Every row gives one point. Each copy is the shape, with its points in the same order, turned, moved and blurred by noise. Is it also mirrored, or only turned?

Shape (8 x 2):
5.5,1.1
-0.4,-2.5
1.3,3.7
3.0,-3.3
0.5,-0.3
2.0,-9.7
2.5,1.9
-3.5,-1.5
Copy 1 (8 x 2):
4.7,0.3
-1.6,-2.8
0.2,3.6
2.2,-4.4
-0.5,-0.5
0.3,-9.9
1.2,1.9
-4.6,-1.4
Copy 1 is: only turned
Copy 2 (8 x 2):
4.4,2.5
-2.3,1.0
3.0,-2.6
-0.5,3.6
-0.2,0.1
-5.5,7.8
2.6,-0.5
-4.0,-2.0
Copy 2 is: mirrored
Copy 3 (8 x 2):
3.1,-0.2
-3.5,2.0
-0.6,-3.6
-0.3,3.5
-2.2,0.0
-2.7,9.6
0.1,-1.7
-6.5,0.5
Copy 3 is: mirrored
Copy 4 (8 x 2):
-5.2,0.7
1.0,-2.4
-0.2,3.0
-2.7,-2.7
0.5,-0.3
-1.5,-8.9
-2.0,1.4
4.4,-1.9
Copy 4 is: mirrored

Shape (10 x 4):
3.1,-2.9,-5.3,0.2
4.0,3.2,1.3,-1.5
-7.7,3.2,5.8,-4.1
-5.5,4.1,-0.1,-4.2
0.1,1.3,0.9,-2.7
4.8,-1.2,-3.3,-0.7
-3.3,2.8,1.2,-0.5
-3.8,1.1,0.0,-3.9
5.0,-2.2,-2.6,3.4
2.6,-4.7,1.6,-3.6
Copy 1, 10 rows:
4.0,-3.5,-3.2,0.7
3.7,0.0,4.7,0.8
-7.7,0.1,6.2,-4.7
-3.2,-0.6,3.4,-7.0
0.4,-1.1,3.2,-1.3
5.2,-2.7,-1.1,1.0
-2.3,1.9,2.5,-2.8
-2.5,-2.6,2.2,-3.9
4.9,-0.2,-3.3,3.8
-0.5,-5.8,1.0,3.8
Copy 1 is: only turned
Copy 2:
4.0,2.7,-3.6,-2.0
4.8,-1.2,4.0,1.6
-7.3,-4.4,5.3,3.9
-3.5,-5.7,1.2,1.7
0.3,-1.1,2.4,0.6
5.2,1.8,-0.8,-1.5
-1.7,-2.4,1.4,4.0
-2.9,-2.5,0.7,0.6
5.5,5.2,-1.7,1.3
-0.1,4.0,3.3,-3.3
Copy 2 is: mirrored
Copy 3:
2.9,0.3,-5.0,-2.2
1.7,4.2,1.8,2.8
-9.5,3.4,6.3,-1.6
-7.3,6.0,0.9,-1.8
-1.4,3.5,1.5,-1.0
3.6,1.9,-2.8,-0.6
-4.9,2.6,0.7,0.6
-5.2,3.7,0.8,-3.0
3.9,-2.1,-3.6,1.5
2.7,0.2,2.9,-4.7
Copy 3 is: only turned
Copy 4 (10 x 4):
3.4,-2.7,-1.2,4.2
0.5,3.7,-5.6,0.4
-7.6,1.6,-2.3,-8.3
-4.4,-2.3,-4.8,-5.7
-0.6,1.2,-3.2,-2.1
3.5,-0.1,-2.9,3.3
-4.8,0.0,-3.3,-1.9
-2.3,-1.7,-2.6,-4.6
2.0,0.6,-1.1,6.6
3.4,2.6,1.5,-1.5
Copy 4 is: only turned

Shape:
0.7,0.1,-7.4,-0.9,3.4,-4.1,-2.2,-3.4
-2.3,-4.2,1.0,-3.9,6.0,3.7,-7.1,-4.5
3.1,2.7,-5.4,0.6,-3.5,0.4,-0.2,-2.9
-7.5,-3.9,-2.1,1.7,0.3,3.1,-0.9,-0.1
4.8,4.3,2.1,6.2,-4.9,-3.4,2.4,2.3
-2.7,-1.4,-3.2,-2.6,3.6,-3.1,-3.4,-1.8
-0.3,3.2,-7.3,1.3,-3.4,-3.2,-2.7,0.1
0.6,1.3,3.5,6.7,-4.4,-1.5,1.1,-2.7
-2.9,0.4,0.4,1.8,2.1,2.0,3.2,-1.5
-0.6,2.7,1.9,7.4,0.2,0.9,1.2,-2.2
-2.0,1.2,0.7,-0.2,-1.1,-0.2,1.9,-0.3
-1.5,1.0,1.2,6.1,-1.9,-2.0,2.7,-2.3
0.7,4.9,-6.6,4.8,-1.1,-2.0,-0.3,3.4
-1.4,-8.0,-3.1,-1.6,3.9,2.4,-2.2,-1.4
Copy 1, 14 rows:
1.1,-1.0,4.3,-2.1,4.1,-6.1,1.0,-6.8
2.2,-2.4,7.4,-1.3,7.0,4.3,-4.9,-1.2
-1.1,3.2,1.8,-5.3,-2.5,-3.1,0.7,-6.0
-0.7,3.6,0.1,4.7,4.1,3.4,-1.7,-3.6
-4.7,-0.9,-0.8,-1.6,-8.9,-1.1,6.7,-1.9
0.7,-1.6,4.9,1.6,4.1,-3.3,-1.8,-3.9
-4.7,3.1,2.6,-1.6,-0.7,-6.0,0.5,-6.6
-3.3,-2.0,-0.8,0.0,-6.2,3.7,3.5,-5.2
3.2,1.9,1.7,2.4,-1.1,2.6,2.2,-3.1
-1.1,0.2,2.1,0.4,-3.5,4.5,5.9,-4.9
0.9,1.4,1.7,1.8,-3.1,0.1,0.2,-2.4
-1.2,-0.7,-0.7,1.8,-4.0,2.0,4.1,-5.9
-4.5,4.8,2.5,-0.4,-1.3,-5.3,6.3,-4.3
2.3,-0.7,0.0,-0.5,8.2,1.3,-2.3,-0.9
Copy 1 is: mirrored
Copy 2 (14 x 8):
-3.0,4.3,-6.5,2.8,-4.9,-2.8,2.6,-1.7
-3.0,0.7,-6.9,2.3,4.8,-4.9,-6.7,-0.9
-0.2,5.0,-0.4,4.3,-1.2,2.1,4.6,-2.6
-5.8,-5.0,-3.2,4.1,-0.7,2.8,-2.6,-0.2
-1.2,2.2,8.5,0.7,-1.8,0.5,7.6,2.2
-4.0,0.5,-5.9,-0.1,-2.2,-3.3,-0.9,-1.9
-3.7,4.2,0.0,1.9,-5.5,2.2,3.5,-4.7
-4.3,-0.5,5.1,2.7,2.9,0.3,6.9,1.1
-2.2,-1.8,-2.6,1.9,1.1,2.2,1.8,4.0
-5.4,1.0,2.2,2.9,2.3,1.9,4.7,5.1
-1.0,-1.4,-0.5,-0.5,0.1,1.9,2.6,0.5
-4.8,-1.4,1.8,2.9,0.3,0.9,7.2,2.4
-4.4,5.1,2.1,1.9,-7.1,3.3,3.2,0.7
-1.3,-2.7,-5.4,6.6,-1.0,-4.0,-4.5,-0.2
Copy 2 is: only turned
